Each row is a point. Two turns around zero, p and q, are shown by what they do to some points. Where does a point land after both, in the order given? Backwards means that the second turn is done in reverse. Each puzzle has new turns, and all numbers are rounded.
In the rows, 128 means zero.

Turn p:
[ 93 119] -> [106 157]
[146  97] -> [106 100]
[144 168] -> [171 129]
Turn q:
[ 71 129] -> [183 142]
[127 144] -> [133 113]
[172 114] -> [ 82 130]
[142 125] -> [114 127]
Where do these land?
q, then p: [109 175] -> [102  84]
q, then p: [153  98] -> [137 166]
p, then q backwards: [122 111] -> [146 124]

Turn p:
[108 122 120 109] -> [128 153 143 129]
[136 158 148 139] -> [120 102 124 155]
[183 143 151 113] -> [159 109  84 155]
[110 146 129 123] -> [114 134 141 145]
[ 99 156  93 140] -> [ 76 143 135 130]
[132  42 127 144] -> [170 128 142  53]
Turn q:
[145 107 102 106] -> [138 147  90 129]
[165 136 132 134] -> [ 93 135 117 136]
[ 90 136 154 106] -> [151  87 140 109]
[167  93 117 165] -> [101 186 126 119]
[ 74 168 135 128] -> [158  85 166 146]
Where do these land?
q, then p: [126 135  89  99] -> [107 118  95 101]
q, then p: [102 119 180 178] -> [179 124 165 173]
q, then p backwards: [142 158 127 116] -> [137 159 136 140]
q, then p: [159 128  95 122] -> [ 83 125 120 122]
p, then q: [144 114 129  97] -> [105 132 116 155]
p, then q backwards: [ 98  96 166 181] -> [ 79 144 187 136]
q, then p: [126 145 110 103] -> [120 122 113  97]

Turn p:
[141  87  97 131  85 118 103 117] -> [150 112 125 127 117 184  90 115]
[ 98 143 107  92 133 121 154 129] -> [164 158 141 131 148 101 122 133]
[128 126 156 134 154  87  92 111] -> [103 151 128 170  99 149 152 129]
[126  82 100 130 161 136 176 158] -> [157 110  71 141 173 111 120 147]
[128 175 157 108  97 122 151 123] -> [104 163 158 100 120  96 108 124]
[101 146 175 157 140 144 145 119] -> [108 126 114 120  95  80 152 116]
[145 153 172 120 115 142  78  78] -> [ 91 150 159 105  93 158 162  88]
[136 100 120 115 122 143 126 174] -> [142 116 107 105 143 146 122 168]
[114 153 100 151 129 178  78 171] -> [148  67 168 104 121 135 164 163]
[163 115  97 141 144  90 177 100] -> [114 129 108 175 172 122  88  97]
Turn q:
[123 139 139  97 138 171 115 159] -> [132 120 113 135 115 120  70 109]
[168 169 124  74 101 132 161 142] -> [ 78 162 121 105 168 137  86 102]
[124 111 158 162 104 135  92 139] -> [175 123 117 170 138 140 136 128]
[129 159 110  89 120  87 129 130] -> [105 154  95  85 144 126 126 140]
[122 140 137 104  92 184 131 147] -> [106 129 106 168 128 135  86  93]
[120  70 130 151 148 123  97 105] -> [165  89 140 142 124  94 164 141]
[130 150  99 149 146 105 138 131] -> [118 126 137  99 119 156 138 155]
[104 161 116 131 157  97 172  81] -> [ 89 167 151  99  90 121 159 156]
[136  70 162 172 146  81 122 131] -> [197 120 159 117 138 122 183 121]
[164 105 150 125 140 166  83 115] -> [155 103 148 163 155  93  95 139]
[ 86 134  83 152 115 125 169 128] -> [ 87 117 119 123  88 165 165 122]
Where do these land?
p, then q: [132 116 205  87 134 100 124 170] -> [ 98 141  70 106 100 186  92 120]
p, then q: [127 171 115 137 142  91 124 109] -> [164 161 143 148 113 142 149 140]
p, then q: [120 145  95 156 110 132  89 143] -> [163 121 140 157 147 118 131  88]
p, then q: [108  95 115 110  87 147 171 141] -> [122 105 109 101 176 105 101 157]
p, then q: [106 134 125 139 134 139 143 161] -> [144 119 122  96 147 137 138 114]
q, then p: [148 126  62 112 175  85 141 107] -> [169 193  97 111 136 121 126 178]
p, then q: [144  96 139 170 109 130 129 161] -> [131  74  91 134 129 125 138 111]
q, then p: [146 166  96 141 106 151 127 101] -> [152  98 122 125 101 100 155 158]
p, then q: [ 81 118 168 108 126 134 128 104] -> [ 81 161 116 124 160 148 133 135]
q, then p backwards: [168 113 159 120 157 170 104  83] -> [107 186  88 141 130  95 161 146]

Turn p:
[107 102  73 142 115 124 116 146 151 157 137] -> [126 117  64 130 157 133 134 144 149 116 105]
[129 153 173 134 114 144 129 143 135 132 127] -> [132 153 166 123 108 135 127 128 154 131 115]
[127 115 103 140 107 129 164 144 127 128 165] -> [121 103 114 158 124 104 121 137 133 110  90]
[117 134  95 168 133 123 142 125 132 123 109] -> [108 143 102 157 131 146 127 151 115 112 132]
[111 148 136  95 148 121 115 110 120 121 100] -> [138 153 139 118 144 119 142 122 113 151 166]
[138 135 107 136 119 122 151 137 144 157 134] -> [146 133 103 156 124 133 125 123 134 122 103]
[155 166 149 110 148 146  93 114 108 111 127] -> [132 122 169 125 126 143 111 112 139 160 173]
[143 111 125 118 157 103 115 131 122 109 109] -> [125 123 117 111 125 126 128 107 109 111 166]
[140 130 159 120  91 121 116 116 123 121 143] -> [145 112 172 113 138 134 128 126 130 120 111]
[135 123 157 116 112 159 123 106 127 155 117] -> [145 139 145 101 123 142 115 130 123 163 104]
[113 104 131 137 127 129 156 121 161 125 156] -> [104 118 118 134 119 120 156 117 122 125  87]
[139 112 121  98 135 131 114 143 110  90 119] -> [113 117 134 107 143 100 104 112 123 120 158]
[108 130 136 150 157 113 132 129 104 135 120] -> [129 134 120 130 100 127 146 156 119 124 154]
Turn q:
[119 153 107 128 139 129 162 111 106 127 225] -> [133 137 193 140 129  97 147 128  77  64 139]
[119 153 106 122 130 129 160 137 134 112 106] -> [119 134 141 123 111 134 161 154 124 149 112]
[120 146 161 122 105 137 120 138 114 113 151] -> [115 123 141 162 113 114 115 118 119 134 159]
[143 135 133 137 133 139 111 143 143 115 116] -> [105 113 117 116 122 126 112 130 127 143 124]
[142 118 126 127 114 114 118 142 137 113 128] -> [113 127 110 130 136 122 132 109 118 140 123]
[122 103 128 144 144 138 155 141 145 121 115] -> [136 125 114  94 102 144 144 124 123 128 130]
[113 115 110 130 118 139 109 129 151 177 125] -> [124 136 124 106 170 155 126 136 148 117 153]
[146 100 120 107 117 134 121 102 119 162 106] -> [154 119 130 129 161 148 127 110 166 129 115]
[115 121 118 142 136 112 158 141 134 169 131] -> [155 128 116 110 144 138 157 151 117 113 147]
[143 152 139 139 141 133 127 138 137 120 127] -> [118 109 129 122 118 120 114 145 112 138 125]
[145 154 123 141 135 116 120  93 141 116 112] -> [124 129 131 136 132 142 103 147 114 135  88]
[117  84 157 127 109 130 114 106 136 109 132] -> [137 148 114 137 115 148 104  79 131 128 137]
[120 126 146  93 140 113 111 136 126 110 112] -> [135 148 123 130 121 100 116 120 142 163 127]
[129 132 117 131 132 130 106 134  67 127 109] -> [123 118 113 158 120 101 133 141 173 110 114]
Where do these land?
p, then q: [134 115  91 134 165 166 108 149  94 149 106] -> [ 85 145 132 114 187 110 137 124 138 103 146]
q, then p: [ 95 158 153 143 138 113 147 106 107 133 134] -> [128 118 152 140 115 140  97 137 161  92 130]
p, then q: [129 120 142 105 120 140 135 142 129 105 124] -> [143 152 124 143 133 119 109 132 124 144 126]
q, then p: [113 102 126 150 116 123 138 164 140 127 128] -> [124 109 120 159 146  99 125 135 119 143 113]
q, then p: [120 126 140  97 108 108 107 108 106  95 144] -> [138 135 144 147 125 179 152 150 119 121 139]
p, then q: [100 134  96 150 123 110 123 115 103 113 141] -> [123 125 104 104 103 105 153 125 117 105 143]
q, then p: [120 165 121 124 129 137 102 130 148 120 127] -> [135 142 125 112 125 119 151 147 161 131 140]
p, then q backwards: [139 108 149 135 125 163 108 142 153  94 116] -> [127 117 104 126 133 168  96 125 159 107 133]
q, then p: [149 139 141 146 156 106 159 135 135 146 145] -> [144 103 126 116 115 103  94 124 116 107 146]
p, then q: [156 132 124 101 133 105 112 128 150 148 100] -> [129 112 169 128 139 126 108 125 127 116  90]
p, then q: [146 153 134 155 117 154 153 115 129 146 124] -> [105  99 111 140 127 152 112 147 147 129 145]
q, then p: [139 112 148 113 114 122 142 114 129 154 148] -> [124  99 137 127 102 146 119 114 112 142 133]
q, then p: [123 100 100 110 121 117 131 116 143 132 127] -> [128 149 134 148 123 129 128 111 111 158 139]
